Each wall is flat, endless, passes through zero and stands at right angles to its row. A trip goes straight from one point to another. Which walls does it cross, in order?
(in the rows, 128 means zero)

Walls:
(1): [151 109]
(2): [136 154]
(3): [119  89]
(4): [112 142]
Trips:
[142 114] to [171  95] => none
[137 121] to [85 89] => 1, 4
[107 178] to [118 135] => none
[184  92] to [127 104] => none
[154 118] to [171  74] => none

Walls:
(1): [167 121 177 116 112  85 144 129 123 140 128]
(2): [124 141 134 131 145  93 120 114 140 131  66]
(3): [ 93 164 126 113 101 120 126 148  86 132 120]
(4): [ 80 115 151  92 103 140 149 147 158 117  75]
(5): [ 38 153 194 128 131 120 116 144 147  93  94]
Trips:
[135 119 115 137 203 117 103 102 147 103 102] to [149 107 144 146 210 161  79  98 128 154 124] => 5
[115 102 155 138 135 138 160 148 138 127 138] to [158 157 134 165  96 127 143 149 125 115  89] => 2, 3
[138  68 108 128 114 201 128 102 163 160  99] to [ 88 155 154 133 142 123 154 142  83  99 173] => 5, 3, 4
[122 120 140 148 192  92 120 112 104 186 115] to [ 86 114 114 172 119 172 171 114 168 119 100] => 5, 1, 4
[146 124 123 125 110 189 112 157 160 121 134] to [ 82  88 132 116 111 147 145 113 110  83 147] => 5, 3
[121 117 106 137 141 165 112 235 128 207 153] to [138 165 141 142 146  79 122 110  91 136 116] => 1, 2, 5
[134  79  75 150 132  80 103 147 200 129 131] to [ 99  45 156 107 118 143  96 150 164 156 155] => 4, 2, 5, 1
[162 134 184 113  95 126 112 193  88 103 155] to [109 158 124 132 115 145 162 125 126 132  95] => 4, 2, 1
[133 139 122 155  89 124 133 159 136 110 174] to [120 123 110  92  97 157 120 125  94 122 119] => 1, 4

Walls:
(1): [123 116  91 131 171  50 116 171 123  71 149 162 107 119 129 127  94  89
 115 119 127 117 161 145 165  97 135 157 104 123 157 100]
(2): [149 134 130  71 104  73  97 145  88 143 137  96 172 125  89 177 133 117
 122 125 162 190 125 106 108 135 153 181 116  79 158 145]
(3): [181 152 144  76 156  94 177 139 118 158 191 110 178 141 135 166 129 122
 149 189 194 136 171  96 118 129 145  87 120 157 106  96]
(4): [174 144  70 151 103 141 112 194 117 108  90 131 109 120 176 117 115  93
 131 108 132 121 129 151 109 113 126 161 121 112  69 153]
Trips:
[186 143  83 142 147 114  75 123 151 103 170 124 102 176 148 150 156 103
 192 141 131  80  99 104 168  93 134 189 172 142  86 106] to [139 128  95  95 162 150 116  92 125 149 130 121 131 148 120  91 166  95
  89 165 150 122 125 155 133  86 122 165 129 154 197 110] => 2, 4
[114 109 108 164 127 170 129 158 122  75 108 156 115 134 162 137 127 150
  77 138 167 125  71 100 130 135 109 121 133 138 137 101] to [152 122 156  96 156  90 175 120 108 132 150 130 133 116 114 104  88 149
  81 171 128 171 106 126 157  76 117 114 139  87 171 113] => 4, 3, 2
[ 89 179 103 101 163 114 139 110 154  85 155 182 123  87 121 125  77 128
 115 141 116  88 147 151 179 101 114  97 108 145 135  95] to [145 168 169 155  84 142 113 109 120 139  91  95 142 119 152 154 160  94
 107 167 158 115 126 119  82 180 158 116 168 153 113 115] => 1, 4, 2
[ 82 147 128 123  84 184 111 149 105 152 162  68 155 107  89 114  78  94
  69 118 128  88 119 117 178 164 106 125 135 130 139 148] to [142 114 126 125  84 134 115 150 141 122  86 164 140 153 114 163  87 101
  89 112 161 146 151 128 126 102 172  94 103 143 123 174] => 4, 1, 3
[ 36 148 169  94 163  95 127 144 155 140  66 121 124 106 136 122 137 169
  86 159 138  89  79 112 121 128 111 133 139 166 179 116] to [ 58  95  95 148  90 143 201 145 193 205  88 129 116 122  69 136 162 159
 140 116 138 172  90 133 138 146 127 108  98 148 126 111] => none
[158 102 138 167 161 181 149 172 106 136 119 130 120 118 104 166 151 125
 131 120 141 110 124 130  93 138 121  63 174 134 125 110] to [129 144  89 130 116 133 134 134 132 167 155 165  46 159  60  63 144 121
 139 123 104 171 122 137 131  63 158 124 108 145 127 148] => 3, 1

Walls:
(1): [128  87 121 116 147 163 113 158 132 129 106 130 117 116 114 110 142 155
 154 127 130 176 116 129  82 121 127 125 136 151 139 115 126 144  62 162
 104  95 111 112 159 173 134 105 124 105 124 128]
(2): [119 127 155 207 123  98 179 158  92  82 128 132 168 124 137 147 116  96
 130 113 125 159 166 129 126 120 139  60 169  82 120 152 189 159 143 175
 104 147 137 117  71 120 154 170 144 142 108 173]
(3): [116  37 110 160 207 109 130 170 141  99 135 140 112  95 125 124 108 129
 167 109 163 147 130 148 103  72 103 170 107 155  98 184 134  79 157 129
 182 174 173  80 140 163 128 115 176 167 122 143]
(4): [145 143 159 129 132  61 154 175  91 159 145 109  83 122 186  72 101 127
  82 104 156 132 127 110  96 106 114 117 125  98 125 148 101  78 136 123
 165 117 129 173 139  84 117 140 160 145 118 159]
(5): [ 99 107 158 175  64 150 157 149  91 137 113 132 110 114  89 186 187 130
 135 132  78 145 156 126 126  98  98 100 140  96 101 137 141 117 113 151
 118 141  84 137 155  94 195 131 164  96 119 121]
(6): [ 76 152 170 113 154 157 178 128 114 124 132 123 188  52 156 217 184 148
  51 134 117 112  85  87 144  85 182  81 139 118 160 153 189 153  92 108
 134 112  95 114 159 161 171  85 109 138 120 144]
Trips:
[131 155 160 152 136 130  81  79 164 135  56 165 104  90 153 115 163  87
  97 150 166 123 127  91 162 134 194 153 129 116 126 105 102 135 106 113
 139 122  94 165 188 135 151 167 158 120 135 140] to [ 83 136 117 116 122 116 152 139  75 129 137  93 170  99 138 100 152 106
 102 169  58 131 148 104 132 142  81 116 104 195 154  79 147 143 136 110
 152 157 131 131 162 115  75 103 110 108 140 169] => none
[ 96 163 168  82 140 139 157 115 115 112 109 109 104 127 137 118 126 119
 169 155  77 155  93  99 127 108 105 172 107 143 122 177 130 167  97  97
 137 139  90 133 109 142 129 147 200 154 106 129] to [166 173 127 112 133  98 103 117  84 154 123  77 109 124 127 138 164  98
 116 160 119 107 141 123 150 107 141 134 144 136 142 119 156 159 116 119
 141 125 158  99 122 144 141 114 157  79  28 151] => 3, 1, 2
[166 132 108 142 127 122 143 107 100 155  68 164 128 138 103 158 109 151
 113 149 160 127 149  83 142 101 108 119 166 149 114 151 100 100 114 120
 118 127 124 171 184 116 171 213 108 105 128 107] to [126 143 145 139 165  97 172 156 146 155 156 147 119 147 138 157  67 109
 154 104 143 158 199 114 118 116  85 119 106 113 122 130 145  85 139  92
 155 123 106 134 122 141  97 161 142 128 112 105] => 2, 3, 5
[180 132 170 117 147 109 166 101 134 134 136 144 116  87 157 133  84 140
 125  93 138 113  97 122 143 103 110 137 161  94 139 150 123  97  98  93
 171 152 105 118 129 114 172 203 181  96 124 116] to [109 145 131 117 125 140 107 148 135 185  79 106 129 149 103 124 133 125
 140  89 150 167 134 118 211 133 133 130 110 143 134 128  94 143 121 145
 204 145 111 128 162 163 140  94 152 171 167 138] => 2, 1, 5, 4

Walls:
(1): [156 130 133 169 148  86 137 138 104 172 151 169 136 120 132 134 152 175
 121 132 114 124 137 187 161  76 109 157 134 132 103 102 132 108 148  82
 168 110 119 153 120 150 171 131 156 105 160 143]
(2): [170 166 174 124 146 128 120 168 156 159 153 210 123 137 109 140 133  58
 174 147 124 115  99 131 154 108 172  72 103 126 113 159 141 137 161 124
 141 102 100 167 175 114 109 108 147 116 170  71]
(3): [179 131 154 181  97 131 112  82  64 134 168 106 141 128 132 139 130 114
 105 195 162 179 131 167 122 161 105 176 132 136 139 122 139  99 169 162
 115 139  92  95 149 106 104 151  46 124  62 163]
(4): [141 103  90 123 127 126 110 165  85  86 103 116 177 165 165  97 138  77
 127 143 126 167 142 168 177 109 161 126 137 104 138 119 148 111  90 109
 144 123 116 100 171 146 141 118 124 168  78 169]
(5): [181 156 148 158 179 151 189 122 119 113 111  79 205 131  49 104 125 126
 110 175 146 165  88 105 142 114 127 131 131 122 110 158 104 139 134 122
 102 144 155 138 146  72 109 166  97  73 131 112]
(6): [165  72 112 130 132  60 114 106 150 171 136 139 100 119 202 154 163 140
 141 158  95 101 152 131  98  59 131 137  97 130 125 109 148 127  93 169
 117 126 167 137 186 131 123 122 108 124 138 118]
(7): [178 162 162 100  77 130 141 131 125 101 125 172 174 146  77  95 109 161
  84 103  94 126 135 115 116  94 156 117 128 116 125 157 120 101 154 153
 139 175 146 125 103 119 118 110 122 163 158 161]
(8): [ 81 116 149 135 130 149 162 164 127 171 160 115  94 102 119 136 117 141
 141 132 163  94 107 102 137 139 111 124 205 125 101 112 155 172  48  86
 119 170 166  97 121 150 162 141 167 121 158 210]
(9): [106 129 185 128 115 128 109 168 155 142 123  81 143 166 156 157 116 132
  92  84  98 176 109  85 190  69  67 128 148  94 118 109 119 107 107 124
 142  77 148 158 127 143 134 201 160 117 152 156]
(10): [105 129 115 155  41 163 126 121  87 157 101 161 105 128  98 113 115 141
 169 134 143 139  84  91 135 136 158  84 101 183 133 146 138 117 169  88
  82 181 131 121 106 147  72 114  85  69 158 134]
(11): [168 162 118 145 132 164 121 139 105 135 107 134 115 138 117 137 134 125
 157  98 129 103  66  82 133 168 124 132 138 130 114 117 141 154 124 155
 130  92 154  91  98 174 130 126 152 107 118 147]
Trips:
[ 73 186  38 153 135 122 139 113 154 120 146 173 112 117 133 155 131  98
 148  89 148 180  82 159 161  97 161 106 114 149 119 121 145 125 105 112
 146 126 163 130 112 141 168 159 121 136 117 141] to [ 88 143 130 117  62 148 118 139 124 173 159 130 143 106 125 121 113  97
  78  94 113 195 122 120 145 120 150 133 104 121 155 116 126  99 103 111
 189 124 173 128 113 160 184 108  88  95 117 168] => 2, 7, 3, 11
[127 153 138 123 106 143 126 125 143 114 120 112 107 154 107 106 108 182
 138 121 129 136 198  98  87 150 104 147  92 144 133  66 152 118  92 116
 150 173  67 106 159 151 138 114 165  97 130 124] to [146 138 148  93 139 163 173  79 163 145  85 121 100 143  81 195 144 136
 110 190 130 149 154 170  96 103 159 173 104 147 134 184 151 132 130 141
 148 121 113 100 107  34 153 136 127 138 151  72] => 10, 8, 3, 5, 6, 2
[126  78  25 135 110 145 134 144 140 115 135 122 139  83 184 130 112 147
  94 143 114 112 124 122 116 131 188 152 112 137 166 138 138 167 149 132
 106 146 116  79 135 134  87 138 149 159  69  92] to [127 109 149 128 144 127 179 150  48 141 175 158  81 156 156 126 122  92
 100 120 189 118 211 190 118 108 163 141 178 117 113 141 102 169 124 163
  68  82 122 148  89 133 164 108 113 123 101 178] => 10, 8, 1
[127 154 148 148 107 119 159 130 155 121 141  97 180 146 153 101 189 107
 111 147 107 122 138 138 119 101 173 149 112 150 145 101 109 157 184 129
 169 143 129 140  93 140 146 116  80  98 112 181] to [113 126  76 137 157 129  87  83 133  57 127 116 124  80  58 127 157 182
 110  89  73 135 166 137 125 120 160 117  81 163 124 101 134 151 199 109
 128 146 157  89 119  76 165 108 134 147 180 111] => 6, 4, 3
[103 143 129 121 134  96  80 124 126 117  85 151 149 107 118 122  86  97
 104 112 123 118 131  89 154  75  82 103 158 161 177 165  93 118 129 114
 127 205 161  88 142 131  93 105 150  73 138 187] to [197 149 146 140  96 176 125 145 124 121 112 129 176 110 121 116  97 129
 124 139 123 108 128 123 153  93 127 160  96  92 146 144 126  73 104 107
 117 135 181 114 118 135 160 190 148 123 169 120] => 11, 1, 2
[119  83  83 122 140  98 105 114 121  88 115 112  93 111 112 116 116  97
 100 178 123  90 125 114 115 140 184 172 118 142 134 130  80 112 136 171
  88 110 163  88 123 172 143 123 135 189 108  95] to [ 50 159 105 105 127 131 103  97 186 170 150 142 181 154 138 111 137 124
 174 149  81 122 146 104 129 134 126 119 140 136 132 158 121 114  98 126
 172 103 117 120 149 133  82 149 136  94 187 144] => 3, 11, 4, 2, 9, 10, 8
[106 170 119 132 160 118 118 180 123 127 163 116 146 129 145 160 192 128
 203 109 121 119 131 149 141 174 155 176 110  91 120 144 118  47 169 158
 129 119 154 144 161  95 181 183 115 123 105  85] to [123 114 102 141 149 159 163  92 107 145  92 182 145 102 151 152 151 172
 152 164 141 129 129 118  91 125 125 132 102 142 171 124 128 144  59  92
 143  95 184 126  99 125 123 153 173 138  97 124] => 11, 9, 3, 2, 4, 8, 5
[146 162 108 114 136 100 201 158 163 143 117 144 192 104  58 108 120 118
 120 152 123 145  77 166 108 172 114 109 157  99  77 115 103 136 118 121
 125 116 126 163 127 140  98 120 103 113  97 145] to [119  96 155  55 128 111 155 126  89  99 162 125 112 125  85 106 128 126
 138 158 144  94 131 143 185 145 129 125 114  97 127 130 129 111  69 103
 154 142 140 131 136  93 126 115  67 119 134 124] => 4, 11, 1
